Each point is reached from the start by the listed moves, each made once or not at all, plus a little noise. Is the number of moves made odd or even? Then give how often each move was made.
In the rows, zero is written as 128.

Moves:
(1): [128 145 148 127 164]
(2): [ 85 138 119 139 156]
(3): [138 124 170 131 115]
Start: [121 120  81 121 158]
Points:
[130 137 144 124 182] -> even (1, 0, 1)
[120 135 103 121 194] -> odd (1, 0, 0)
[120 118  81 119 161] -> even (0, 0, 0)
[ 87 143 135 135 208] -> odd (1, 1, 1)

Moves:
(1): [139 146 147 125 136 165]
(2): [151 144 150 163 180 139]
(3): [ 97  96 132 125 136 133]
(4): [161 106 133  98 128 141]
(5): [132 139 104 127 151 135]
(6): [151 112 121 146  83 172]
Start: [134 131 123 115 126 134]
Points:
[154 109 117 162 164 202] -> even (0, 1, 1, 0, 1, 1)
[157 147 144 151 179 144] -> odd (0, 1, 0, 0, 0, 0)
[119 127 122 108 162 182] -> odd (1, 0, 1, 0, 1, 0)
[214 110 141 139 132 203] -> odd (0, 1, 0, 1, 0, 1)
[161 127  92 131 103 188] -> even (0, 0, 0, 0, 1, 1)
[137 140  98 114 147 141] -> odd (0, 0, 0, 0, 1, 0)

Moves:
(1): [167 148 122 133 150  87 109 147 147 121 129]
(2): [156 123 147 141 118 158 122 155  95 142 103]
(3): [107 110 119 120 146 111  83 139 143 123 152]
(4): [125  69 101 124 153 123 131 174 132 116 130]
(5): [120 129 102 107 172 121 128 123 113 143  95]
(6): [133 103 144 108 102 146 130 124 135 114 122]
(7): [110 146 140 136 145 116 149 127 149 112 130]
(8): [111 134 131  74 118 128 139 151 132 120 127]
Start: [114 137 150 165 106 134  93 167 137 121 121]
Points:
[126  64 173 163 113 165 112 233 132  95  97] -> even (0, 1, 0, 1, 0, 1, 1, 0)
[178 151 166 183 117 123  70 212 121 128  98] -> even (1, 1, 0, 0, 0, 0, 0, 0)
[144 106 185 158  70 183  89 188 113 123  88] -> even (0, 1, 0, 0, 0, 1, 0, 0)

Moves:
(1): [153 132 141 131  98 126 130 138 108 131 143 164 139]
(2): [ 87 164 131 125 118 118 131 126 109 135 128 108 127]
(3): [133 141 143 140 126 150 120 101 132 113 154 115 133]
(4): [137 107  55 166 151 144 141 113  80 107 109  93 136]
(5): [131 132 119 120 142 142 115 141 129 140 136 153 121]
(6): [113 106 133 147 123 147  97 130 124 141 139 107 125]
(7): [104 107 157 150 122 153 176 130 133 159 133 122 129]
(8): [136 126 127 135 132 118 127 127 129 135 120 115 101]
(9): [140 136 109 146 147 152 130 143 136 114 107 118 134]
(10): [124 149 127 127 136 125 122 129 134 160 131 144 153]
(11): [113 147 133 144 110 117 124 125 138 122 129 157 130]
Start: [132 137 138 130 165 130 149 132 108 129 132 125 159]
Points:
[ 86 203  87 191 168 140 146  88  62 127 145 102 195] -> odd (0, 1, 1, 1, 0, 0, 0, 0, 0, 1, 1)
[115 154 103 217 187 182 180 101  83 170 148 125 165] -> odd (0, 0, 1, 1, 1, 0, 1, 1, 0, 1, 1)
[149 161 116 154 192 140 141 148 121 154 103 117 163] -> odd (0, 0, 0, 0, 0, 0, 0, 1, 1, 1, 0)
[133 184  61 187 173 153 162 141  38 138 111 112 206] -> odd (1, 1, 0, 1, 0, 0, 0, 0, 1, 1, 0)
[ 95 139 165 159 156 160 179 145 124 165 148 176 156] -> odd (0, 0, 0, 0, 1, 0, 1, 0, 0, 0, 1)
[101 172 123 221 140 175 189 109  40 145 158 126 150] -> even (1, 1, 1, 1, 1, 0, 1, 1, 0, 0, 1)

Moves:
(1): [122  69 121 150 168 137 147 144 146 132 121 173 111  88 107 165]
(2): [110 205 141 145 118 170 132 127 161 140  98 123 125 178 126 152]
(3): [141 138 129  90 125 107 128 111 128 153 126 132 138 124 108 140]
(4): [135  98 151 112 127  71 119 126  91 115 171 104 115 132 116 130]
(5): [167 154 139 148 151 165 132 101 110 136 118 120 136 113 137 101]
(6): [ 96 109 109 125 126 126 152 156 127 153 123 170 103 103 162 106]
(7): [120 113 147 143 110 114 149 120 113 115 113 138 127  91 108 152]
(8): [122 135 124 135 133 136  99 161 119 139 136 100 153 158 104 107]
(9): [130 117 150 128 116 134 148 129 171 149  98 147 114 145 143 142]
(10): [117 113 144 149 100 145 146 127 112 140 139 143 142 162 135  99]
(11): [144 132 106 107 174  95 161 176 144  88  94 140 127 116 113 160]
(12): [136 127 120 120 155 131 119 141  91 130 143 122 139 114 155 134]
(13): [108 139 127  89 111 125 143 100  81  95 131 104 110 143 124 111]
(14): [100 133 166 147 141 116  84  90 124 147 129 124 141 132  98 100]
Start: [104 115 143 151 139 131 124 144 140 155 135 107 140 141 104 114]
Points:
[ 84 111 204 190 156 174 157 147   7 147 157  77 147 173  64 118] -> odd (1, 1, 0, 1, 1, 0, 1, 1, 0, 1, 0, 1, 1, 0)
[103 100 171 153 202  95 194 205 211 146  84 149  94 160  73 222] -> odd (1, 1, 0, 1, 0, 0, 0, 0, 1, 0, 1, 0, 0, 0)
[104 130 140  96 160 102 192 166 148  99  76 117 112 158 103 135] -> odd (0, 0, 0, 0, 0, 0, 0, 0, 1, 0, 1, 0, 1, 0)

Moves:
(1): [135 143 141 137 144 122 125 132 122 125 122 108 129 150 133 135  88 120
 137 125 116 117]
(2): [135 142  92 134 129  96 130 112 127 132 123 135 138 111 135 124 113 132
 124 117 134 129]
(3): [123 141 117 131 129 130 139 133 128 132 123 136 121 124 132 108 121 139
 138 135 121 130]
(4): [128 140 105 110 136 132 124 129 129 130 129  94 145 132 108 129 142 123
 117 143 130 112]
(5): [120 134 130 123 144 137 118 133 127 120 123 137 128 125 140 135 126 118
 122 124 128 135]
(6): [120 129 135 120 126 131 113 126 125 125 119 114 117 127 142 124 121 133
 133 128 128 121]
(7): [143 138 132 120 132 126 130 131 139 128 122 135 123 119 127 134 124 127
 138 136 133 119]
(8): [116 120 122 158 127 130 112 165 123 133 144 128 105 115 131 159 152 135
 107 119 128 128]
(9): [114 129 140 148 141 138 145 120 128 130 153 138 144 123 150 115 128 123
 142 119 136 129]
(10): [142 128 112 122 135 119 133 133 119 138 120 128 142 124 122 133 109 136
 140 144 137 131]
(11): [115 136 130 137 118 140 124 124 119 127 138 137 127 133 129 105 142 128
 144 125 129 126]
(12): [127 109 121 108 147 126 135 140 108 138 134 131 122 134 135 146 129 118
 157 126 127 117]
(13): [ 87 118 115 128 120 133 130 124 130 141 119  96 145 112 124 132 106 122
 124 134 126 115]
(14): [136 118 124 124 151 123 108 146 135 122 108 118 130 131 127 131 122 125
 135 123 139 136]
(15): [139 136 132 126 159 113 116 138 131 113 123 154 131 135 138 116 120 138
 121 115 134 122]
(16): [130 149 161 121 127 115 127 116 140 126 116 128 120 125 118 133 144 123
 127 117 131 145]
(17): [133 121 122 126 148 139 129 131 107 133 150 127 133 130 126 117 105 135
 171 119 135 140]
(18): [122 138 125 114 127 120  99 142 125 146 125 110 126 124 139 135 114 120
 118 118 123 120]
(19): [146 148 136 117 126 122 121 136 138 123 105 119 118 115 127 137 124 128
 113 117 144 121]
(20): [145 115 122 132 114 131 151 101 127 125 109 146 134 106 119 122 164 128
 115 137 110 122]
Start: [148 146 150 155 140 137 146  96 142 130  95 118 119 102 134 133 139 136
 128 152 134 125]
Points:
[143 193 172 181 164 108 140 117 157 126  34 107  98  61 132 152 131 145
  88 129 120 102] -> even (1, 0, 1, 0, 0, 0, 0, 1, 0, 0, 0, 0, 1, 0, 1, 1, 0, 0, 1, 1)
[181 249 129 139 218  67 136 103 145 146  75 102 158  87 157 115  63 135
 150 141 149 101] -> even (1, 1, 1, 1, 0, 0, 1, 0, 1, 1, 0, 0, 0, 0, 1, 1, 0, 1, 0, 0)
[182 178  76 140 229 127 198  85  93 152  97 123 167  70 156 126  81 125
 220 168 132  98] -> odd (1, 1, 1, 1, 1, 0, 1, 0, 1, 1, 0, 1, 0, 0, 0, 0, 1, 0, 0, 1)
[125 154 114 124 244 112 108 148 117 161  79  46 179 113 158 155  45 109
 166 148 150  73] -> odd (1, 0, 0, 1, 0, 0, 0, 0, 1, 1, 0, 1, 1, 1, 1, 0, 0, 1, 0, 0)

Moves:
(1): [123 138 121 140 133 123 130 137 135 128 117 121 125 128 120 120 124 119
 131 127 107 111 141 136 119]
(2): [132 125 130 116 123 131 130 134 116 144 128 143 130 115 129 137 130 117
 124 129 134 120 128 126 140]
(3): [129 129 114 139 127 125 138 108 133 145 120 122 131 124 122 139 124 128
 136 128 137 131 133 132 112]
(4): [137 128 115 126 104 123 126 124 130 122 124 144 106 122 130 136 134 111
 141 141 121 149 120 138 135]
(5): [151 124 145 113 116 140 125 125 141 124 125 124 155 128 133 116 134 121
 113 135 137 135 138 110 122]
(6): [136 131 133 135 126 126 117 125 121 124 133 129 126 118 124 125 131 130
 123 118 123 126 127 124 130]
(7): [135 123 136 113 123 112 124 133 124 121 115 133 136 111 123 116 135 127
 115 129 137 136 126 124 146]
(8): [145 120 116 128 144 162 124 117 138 131 133 140 145 145 146 111 125 150
 128 119 136 123 136 114 143]
(9): [123 131 125 123 130 111 135 128 119 132 128 137 124 124 124 118 130 131
 136 133 131 127 114 106 123]
(10): [126 137 132 142 148 146 112 125 131 140 119 134 142 122 123 151 131 136
 123 142 120 141 111 139 132]
(11): [128 119 117 120 119 127 121 151 145 115 133 114 131  92 116 115 113 124
 137 145 140 109 144 124 109]
(12): [136 113 127 127 133 119 126 130 141 134 143 118 122 146 130 118 129 127
 124 140 128 123 142 116 128]
(13): [140 120 114 123 134 150 137 127 127 114 127 127 121 136 114 122 140 102
 126 135 131 114 121 136 137]
(14): [122 126 127 129 126 125 148 139 135 117 131 130 114 101 158 126 132 134
 126 134 135 137 124 135 112]
(15): [146 127 104 109 135 152 130 127 119 116 100 105 107 119 142 126 111 143
 148 133 112 102 121 135 130]
(16): [126 120 112 123 139 131 126 134 102 122 142 124 146 118 130 137 113 127
 125 122 122 140 118 136 130]
(17): [127 119 135 140 141 127 122 136 137 126 118 139 133 137 129 128 133 131
 129 117 126 126 126 134 127]
(18): [130 120 109 120 127 127 134 128 131 140 113 141 112 126 116 142 124 124
 120 115 126 134 134 128 121]
(19): [113 122 141 137 133 125 137 137 144 135 150 116 130 122 128 120 137 130
 146 129  93 126 143 138 128]
(20): [142 132 137 133 128 126 134 132 123 122 125 119 119 120 119 134 124 125
 129 135 141 137 134 122 124]
(21): [123 136 124 119 134 138 109 118 118 132 132 145 113 123 123 130 123 122
 129 133 126 136 149 136 125]
(22): [119 124 128 149 121 129 125 121 122 130 121 126 123 128 126 135 126 134
 133 131 115 131 122 119 133]
(23): [120 123 119 124 135 131 131 124 127 131 126 120 132 127 133 145 136 121
 141 121 138 131 128 114 131]
(24): [138 129 119 119 121 132 124 136 133 121 119 130 129 128 131 122 142 143
 126 131 131 119 138 137 126]
Start: [137 121 124 132 138 138 135 129 137 140 139 124 138 127 129 122 118 136
 108 107 125 130 137 119 129]
Points:
[176 104 165 121 133 119 143 145 144 157 175 115 148 106 117  93 137 119
 106 131 115 127 166  65 127] -> odd (0, 1, 0, 0, 1, 1, 0, 0, 1, 0, 0, 1, 0, 0, 0, 0, 0, 0, 1, 1, 0, 0, 0, 0)
[170 104  77 146 151 170 104 115 102 148 153 145 118 110 131 143 104 107
 127 116 109 150 173  92 158] -> odd (1, 1, 0, 1, 0, 1, 0, 1, 0, 0, 0, 1, 0, 0, 0, 1, 0, 0, 0, 1, 1, 1, 1, 0)
[177  96  86 108 156 164 119 167 156  99 117  95  84  58 153 112 112 155
 141 135 145  95 188 115  88] -> even (0, 0, 0, 0, 0, 1, 0, 0, 0, 0, 1, 1, 0, 1, 1, 0, 1, 0, 0, 1, 1, 0, 1, 1)
[132  86  90 164 143 149 107 152 178 122 153 116  91 100  92 110 135  78
 160 137  66 105 192 127 122] -> odd (1, 0, 0, 1, 0, 1, 0, 0, 0, 0, 1, 1, 1, 0, 0, 0, 1, 0, 1, 0, 1, 1, 1, 0)
[173  61  74 115 156 186  97 141 169 133 123 165 154  60 151 138 114 132
  99 141 138 191 163  96 130] -> even (0, 0, 0, 1, 1, 0, 1, 1, 0, 1, 1, 1, 0, 1, 0, 1, 1, 1, 0, 0, 1, 1, 1, 0)
[120 142  99 147 150 139 124 142 152 141 136 151  97  62 143 136 158 132
 152 135  70 154 152 143 110] -> even (1, 0, 0, 1, 0, 1, 0, 0, 1, 1, 0, 0, 0, 1, 0, 0, 0, 0, 1, 0, 1, 0, 1, 1)
[189  98  91 129 144 174  96 141 169 164 108 182 128  42  95 138 133 142
 121 126 125 150 193 143 134] -> even (0, 1, 1, 1, 0, 1, 1, 1, 0, 1, 1, 0, 0, 0, 0, 0, 1, 1, 1, 1, 1, 0, 0, 1)
[182 104 103 133 114 100 147 165 146  99 113 125 145  17 120  98 109 106
 113 138 146 159 146 105  82] -> even (1, 0, 1, 1, 1, 1, 1, 0, 1, 0, 1, 0, 0, 1, 0, 1, 1, 0, 0, 1, 0, 0, 0, 0)
[147 104  69 139 160 160 105 159 160 123 118 137 145  55  80 123 132  98
 135 149  80 132 171 193 117] -> even (1, 0, 1, 1, 0, 0, 1, 0, 0, 1, 1, 0, 1, 0, 0, 1, 1, 0, 1, 0, 1, 0, 0, 1)
[191 112  81 129 153 205 121 120 157 122 133 151 165  62 142 104 152 123
 103 139  88 163 168 162 132] -> even (1, 0, 1, 1, 1, 1, 1, 1, 0, 1, 0, 0, 1, 1, 0, 1, 0, 0, 1, 0, 1, 0, 0, 1)
[185  72  29 132 170 185 142 151 143 125  90 133 123  49 141 111 102 130
 141 167 109 103 116 121 136] -> even (1, 1, 1, 1, 0, 0, 1, 1, 1, 1, 1, 1, 1, 1, 1, 1, 1, 0, 0, 0, 0, 1, 0, 0)
[197 107   7 122 165 229 122 132 151 113  94 106 143  83 122 123  98 139
 150 150 102  87 137 165 121] -> even (1, 0, 1, 1, 0, 0, 0, 1, 0, 1, 1, 0, 1, 0, 1, 1, 0, 0, 0, 0, 0, 0, 0, 1)
